Every row gives one point. Each copy is the shape, with its points in the same order, stretched, turned, moved and blurred by noise. Some copies are also mirrored. Which?

Shape (7 x 3):
[[ -3  19 -10]
 [ 29  -9  -9]
 [  1   6  -9]
 [-17  -5 -24]
 [ 20  18   6]
 [ 36 -16  54]
 [ 30 -19  29]]
Copy 1 (7 x 3):
[[  2  15  23]
 [ 16   4 -22]
 [ -2   9  10]
 [-18  22  10]
 [ 22  -7  11]
 [ 19 -60 -24]
 [ 14 -37 -28]]
Copy 1 is: only turned
Copy 2, 7 rows:
[[ -5 -11 -18]
 [ 13 -21  14]
 [ -5 -12  -5]
 [-23 -19  -1]
 [ 15  -9 -11]
 [ 34  18  28]
 [ 23   4  27]]
Copy 2 is: only turned
Copy 3, 7 rows:
[[ 16  10  -1]
 [  7 -20  17]
 [ 10   1   1]
 [ 19 -16 -23]
 [ -1  20  20]
 [-50  25  39]
 [-28   5  28]]
Copy 3 is: only turned

Shape:
[[ 19  13  19   8]
 [ 17   1 -16  24]
 [-25  38   9  35]
 [-21  -5   6   7]
 [-37  25  -7   8]
 [ -5 -12 -13   3]
 [-13 -33  34  27]
 [ 19 -18 -41 -17]
 [-18   2 -25  -4]
 [ 21  42  22 -11]]
Copy 1:
[[  9   9  26  12]
 [ 28  24  19  15]
 [-16  33 -10  28]
 [ 10  -9   0   2]
 [-11  19 -15  -7]
 [ 25   2   0  -4]
 [ 22 -29  11  26]
 [ 41   0  17 -27]
 [ 16   8  -8 -14]
 [-15  17  29  -3]]
Copy 1 is: only turned
Copy 2, 10 rows:
[[  2  21   2 -19]
 [-18   8  15  17]
 [ 22  52   6  24]
 [ 16  -1   9   7]
 [ 27  24 -15  19]
 [ -4 -13   6   6]
 [  5 -18  58   6]
 [-18 -29 -18  -2]
 [  6  -6 -14  12]
 [ 16  43 -31 -40]]
Copy 2 is: mirrored
Copy 3, 10 rows:
[[ 13   7  26  -5]
 [-14 -13  33   9]
 [ 27  -5   6  44]
 [ 12 -23   0   4]
 [ 12 -13 -27  32]
 [ -9 -23   7  -5]
 [ 38 -42  32 -25]
 [-50 -14   8 -12]
 [-14 -17 -15  13]
 [ 13  35   9   1]]
Copy 3 is: mirrored
Copy 4:
[[ -6 -29  29  -6]
 [ -5 -17  -5   0]
 [ -4   6  24  18]
 [ 19   0   8 -11]
 [ -7  30  11  -2]
 [  6   0  -7 -17]
 [ 60 -37  15  -8]
 [-20   5 -26 -28]
 [-11  21  -9 -13]
 [-40 -20  49  -5]]
Copy 4 is: mirrored

Shape:
[[  8  23  17  12   7 -20]
 [-17 -15  -3  -5   9 -34]
 [-25 -10 -16 -16   7 -28]
 [ -5 -25 -18  20 -12 -21]
 [  1   2   7 -11 -21   2]
 [ -5  -1  -1 -14  17 -19]
 [-17  22 -10 -30  21  14]
 [-13 -20  -3  11   6  14]
 [-34  16 -13 -15 -14  20]
 [ -7  21  26  -5 -18   9]]
Copy 1 (10 x 6):
[[  2  16   7  12   0 -28]
 [  5  30  42  18   2   7]
 [ 15  24  33  23   4  16]
 [  6   0  42  -3  -3   7]
 [-11   6   2   3  12  14]
 [  4  28  12  15  -7   5]
 [ 21  24 -32  10   7  15]
 [  3  18   1 -25  13  18]
 [ 24   4 -19   3  36  19]
 [ -9  14 -13   2  32   1]]
Copy 1 is: mirrored
Copy 2:
[[  4   2 -24   4   6 -45]
 [  4  29 -45  -4  22  -1]
 [ -9  26 -35   5  27  13]
 [ -8  22 -18 -52  35   4]
 [-21  -3  -9  -3 -20 -20]
 [  1  19 -23  22  10  -3]
 [ -3  -9   9  60   1  14]
 [ 19   8  -6  -9  14  23]
 [-17 -23  -2  20   4  19]
 [ -7 -19 -22  16 -32 -33]]
Copy 2 is: mirrored
Copy 3 (10 x 6):
[[ -7  14 -10  28  -6 -15]
 [ 18   3   4  -9  -8 -28]
 [ 17 -12  -7 -12  -2 -30]
 [ -7  14  10 -32  -4 -11]
 [  7  11 -18 -12   3   7]
 [ 13 -10   0   4  -7 -17]
 [  9 -30 -12   9  19  -9]
 [  2  10  25 -30  21   6]
 [  2  -7 -27 -14  36  -6]
 [  8  23 -25   5  15   6]]
Copy 3 is: only turned

Shape (12 x 8):
[[  7 -13  -9 -16  -7  -9   1   4]
 [-23 -30  21   4 -20   8  12  -9]
 [ -6  -3  29 -10  21 -26  31   1]
 [ 33 -31  22  14   8  -5 -17  15]
 [-23   5  32 -28 -11 -17  -4  -9]
 [ 22 -34  37 -21  20  10  22  -7]
 [ 20 -16 -16   2  -5   3  26  39]
 [ 33  -4  19   1  -7  16  25  -7]
 [ 28 -25  -7 -17  13   0 -10  33]
 [ 29  -9 -15   8   5   8  -2 -14]
 [-24  16  26  11  23 -10  -1  39]
 [ 29   5  19  23  11  -8  -8 -13]]
Copy 1 (12 x 8):
[[ -3  11  23  -2  -4 -10   6  19]
 [-15  16  -4  25  -8  -6  12 -14]
 [ -2 -11  30  18 -15  -1 -27 -14]
 [ -6  18  -5  -9   5 -26 -28  10]
 [-12  22  17   0 -18  25  -3 -18]
 [-37  -9   4   8 -19 -15 -28   9]
 [ 17   4  22  19 -20 -28  -2  36]
 [-26   6  -3  18   8   3  -8  30]
 [  6   3  17 -10 -16 -28 -14  28]
 [-14   3  -1  -6  31 -12   6  29]
 [ 40  -2  11   6 -23   3 -17 -13]
 [ -9  15  -3  -4  32  -3 -24   5]]
Copy 1 is: mirrored
Copy 2, 12 rows:
[[ 13  16  -9  -8  17 -23   5   7]
 [-36  12 -29 -20  12  14  -4  -9]
 [  3  -9 -43  39  -7   2  -7  14]
 [ 21  28   2  17   6  19  25   9]
 [ 11 -14 -45 -35  -3  16  -9 -12]
 [ -7  26 -22  47  35  24 -14 -11]
 [ -8   9 -10  35  30 -48  11  43]
 [-20  19  -2  25  27  23 -29  29]
 [ 31  14  -7  19  32 -27  33  10]
 [ -7  26  39   7  24  -4 -14  10]
 [  1 -60 -39  12 -24  -6  36  -7]
 [  7  10  23   8 -11  32  -7  18]]
Copy 2 is: mirrored
Copy 3 (12 x 8):
[[  7 -12  -2   7  17  18 -15  -1]
 [-20  -4 -34  19  25   3  -1   5]
 [ 13  -8 -35   6 -13 -20 -32  23]
 [-30 -14  34 -15  30  22 -13  34]
 [  7   6 -39 -16  14 -11 -23 -11]
 [ -6  -7  -8  18  50  -1 -30  48]
 [ -7 -40  30  25   2   5   3  -8]
 [-27  11  17  26  27  -1 -32  22]
 [  8 -37  35  -5  29  23   2  10]
 [ -2  11  18  20  23  32 -16  31]
 [  6 -19  -5 -23 -23 -27  28  -5]
 [-24  23  15  -8   7  13 -28  38]]
Copy 3 is: only turned
Copy 4, 12 rows:
[[  0   8   5 -11  15   6  19  -1]
 [ 26  -5  -5 -16 -11 -20  12  10]
 [ 13  17  15   2  12 -24 -25   2]
 [ 13  30 -30   6 -11  27  14  26]
 [  2   7  40 -13  -7 -23   0  11]
 [ 41  18  -4  15   8  -1   7   5]
 [ -7   3 -32  13  24   7  20   4]
 [ 12   9 -17  21  -7   0  17 -12]
 [  1  13 -15   6  21  36  26  19]
 [  7  14 -21   4   0  27  19 -16]
 [-22  -5   4  11  -4  -1 -29  27]
 [ -1  24 -18  12 -21  18  -9  -2]]
Copy 4 is: only turned

Shape (12 x 9):
[[-24  25 -19  11  19 -17  -5  16   3]
 [-15 -29  31   5   2 -14  18 -22 -21]
 [-32 -34  20  16 -14  -5  12   1 -11]
 [-19  -5  18 -18  -9   1   8   1 -18]
 [ 19   1  -5 -21  30  10 -23  12   0]
 [-15  -3   6  27   2 -11  34  -2  -9]
 [-23   4 -20 -15  -2  25 -11 -15 -10]
 [-18   7  -8   6   6 -19   9  -3  25]
 [ 13   5 -13 -17 -12  10 -20   3  -8]
 [-17  11  17  22   2 -12  -3  -8  -1]
 [  9  12   4 -31   4  21 -13   7   0]
 [ -4   8 -21 -25  -1  -3 -17  -2 -12]]
Copy 1:
[[ 23  -5   8 -25   0  -2  21  11  31]
 [ -7  46 -32   2  11   4  18  26 -39]
 [  4  60 -15   3   3  -3   9  11 -12]
 [  9  29  -7  -7  16  12   7   0 -30]
 [ -2 -14  -4 -11  29 -27  -4  -4  -3]
 [  6  31 -25   4   4  14  15  30   8]
 [ 36  11   7   6  -1 -21   3   5 -17]
 [ -2   8  11   2 -11  -1  28  14   3]
 [ 22  -3 -12   9  12 -17  -5 -18 -13]
 [  6  16 -13 -12 -13  -1   7  20  -2]
 [  4  -8  10  -2  16  -7  -8 -17 -21]
 [ 27  -6   0   2  16 -16  13 -17  -9]]
Copy 1 is: only turned
Copy 2, 12 rows:
[[ -8  31  -8   9  10   3  10   3  17]
 [ 13 -15  -9  35  26  -7   7  11   0]
 [ 15  -7  15  19  26  -9  22   9  -3]
 [ 17  -9   5  19  -4 -23  15   3  18]
 [-11  -2 -16  18 -15   2   2 -26   1]
 [ 17  14  -7  14  29   0  -9  15  -5]
 [-13 -10   5  13 -24 -19   6  15   3]
 [ -9   6  -6   4  29   5  -4   3  16]
 [ -1 -13  -4   0 -25   6   9   4   2]
 [  1   9 -19   5  19  -8  20  14  -9]
 [  2 -13  -7   5 -26 -19   6 -15   8]
 [ -8  -8  -3  15 -23   6   8   6  22]]
Copy 2 is: only turned
Copy 3:
[[  1   1 -12  10 -22   7  33 -18  26]
 [  0   7 -21 -16 -11  15 -33  -3 -21]
 [  7 -14 -12 -21 -23   9 -38   2   8]
 [ -4  -3 -19  -2  -2  29 -16   9   0]
 [ 19  22  -2  -6  25  -7  24  36  -7]
 [ -7  -5 -15  13  -7 -14 -19 -30  -1]
 [-17   5 -14 -33  15  29  10   8  11]
 [-11 -16   2  -7 -15   7  20 -16 -10]
 [ -2  13  11 -14  18  29   5  22  -2]
 [-24   3  -8  11 -33  11   0  -8   6]
 [ -5   5  -2   4  24  15  11  35 -10]
 [  2  14  -2 -24  10  43  19   9   2]]
Copy 3 is: only turned
Copy 4 (12 x 9):
[[-25  25  33   9 -19  12   9   9  32]
 [ 11 -29   5  14 -30 -16 -19   6 -32]
 [ -4 -13  18   9 -10 -27 -10  -9 -41]
 [ -6  -2 -12  21  -7 -16   0   6  -5]
 [ 34 -15  -1   4   1  -2  19   0  37]
 [-16   4   3 -10 -38  -7  -8 -11 -12]
 [ -9  13  19   7  -2 -23  42  26 -13]
 [-10  27  18 -13 -15  -5 -16  19   4]
 [  5 -12 -13   0  16   2  23   7  18]
 [  1  13  12  10 -19  20  -4   1  -9]
 [ 18  10 -19   6  11 -11  21   6  23]
 [ -8  -8   4  11   0  -5  20  28  22]]
Copy 4 is: mirrored
